Every row gives one point. A path goes straight from each point to the next, and from the last back to the first. The post is the endless flat space through its rows: a point in 2 columns, a line in 3, a plane in 4, and so on, so that a path can go around it. Count how often the path circles the post. Going back the other way cancels.
(in the rows, 128 means zero)

Post (2 x 3)
[[171 122  76]
 [131 129 176]]
Path (12 x 3)
[[146  74 184]
 [114  94 131]
 [119 130 117]
 [141 101 134]
 [179 105 121]
 [180 116 173]
 [151  56 136]
 [106  65  78]
 [123 161 115]
 [140 176 106]
 [116 129 142]
 [123  88 153]]
Times around: 0

Post (5 x 6)
[[138  99 132 130 109 124]
 [ 75  46 112 139 101 214]
 [120 128 173  91 137 101]
 [130 120 146 174 177 127]
 [181 156 123  99 167 111]]
Path (16 x 6)
[[168  77 159 143 155 145]
 [111  98 163 114 151  90]
 [117 133 108 149 182 146]
 [ 98 143 165  77 130 139]
 [140 126 135 200 115 152]
 [122 164  99  60 163 140]
 [160  96 134 177 150  73]
 [116  80 147 140 145 146]
 [127 153 199 121 198 141]
 [121 128 169 161 120 158]
 [106  56 157 163 124 160]
 [109  71 184  88 153 130]
 [146 100 158 104 110 165]
 [ 85 134 165 128 120 158]
 [107 154 178 136 114 103]
 [123 105 149 141 120 173]]
Times around: 0

Post (10 x 11)
[[134  92 100 153  91 166 151 120 150 131 110]
 [135 133 145 141 169 145  74 105 104 149 152]
 [160 140 119 121 153 130  57 103  77 139 166]
 [129 129 122 109 164 139 100 137 104  94 153]
 [123  95  92  81 117 164 152 110 185 145 115]
 [127 106  84 116 140 135 125  86 164 132 121]
 [106 185 123 143   7  88 116 148 140  78  89]
 [141 130 140 143 171 114 107 123  88 132 203]
 [ 90 180 124 125  52  89 115 143  68  91  90]
 [106 185 122 123  52 124 134 108 100  86 110]]
Path (22 x 11)
[[161 175  91 137  49  77  70 106 155 125 138]
 [142 107  87 165 112 182 100 103 139 181  51]
 [146  81 115 145 134 161 154 143 195 121 133]
 [110 125 135 156  94 101 114 148 124  97 113]
 [129 149 134 141  83 130  53 122  70 110 127]
 [ 94 120  70 163 125 119 123 109  54 112  97]
 [125 178 120 115 127 157  89 107  56 100 112]
 [116 155 105 148  87  77 150 147 146  87 107]
 [105 183  97  86 129 131 139 123 129  66 150]
 [146 136 134 159  99 159 150 139 155 144 110]
 [118 153 161 162 106 145 112 122 118 107 113]
 [144 139 175 129 141 169  54 129 107 143 154]
 [148 125 102 135  76 133 106 114  78 111 119]
 [105 129 149 137  94  93  99 138 143 157 145]
 [108 118 127 137 150 149 113 123 130 159 142]
 [149 138 117 131 108 157 132 158 189 132 132]
 [147 136  91  86 140 141  95  68 105 158 117]
 [145 171 106 125 137 111 119  82  74 110 182]
 [111 132 109 129 127 121 189 132  79  81 150]
 [134 130 154 161  63 113 135 152 142 125 151]
 [125 107 122 126  62 159  79  81 116 157  96]
 [121 132  59 141  98 157 101  97 108 124  98]]
Times around: 3
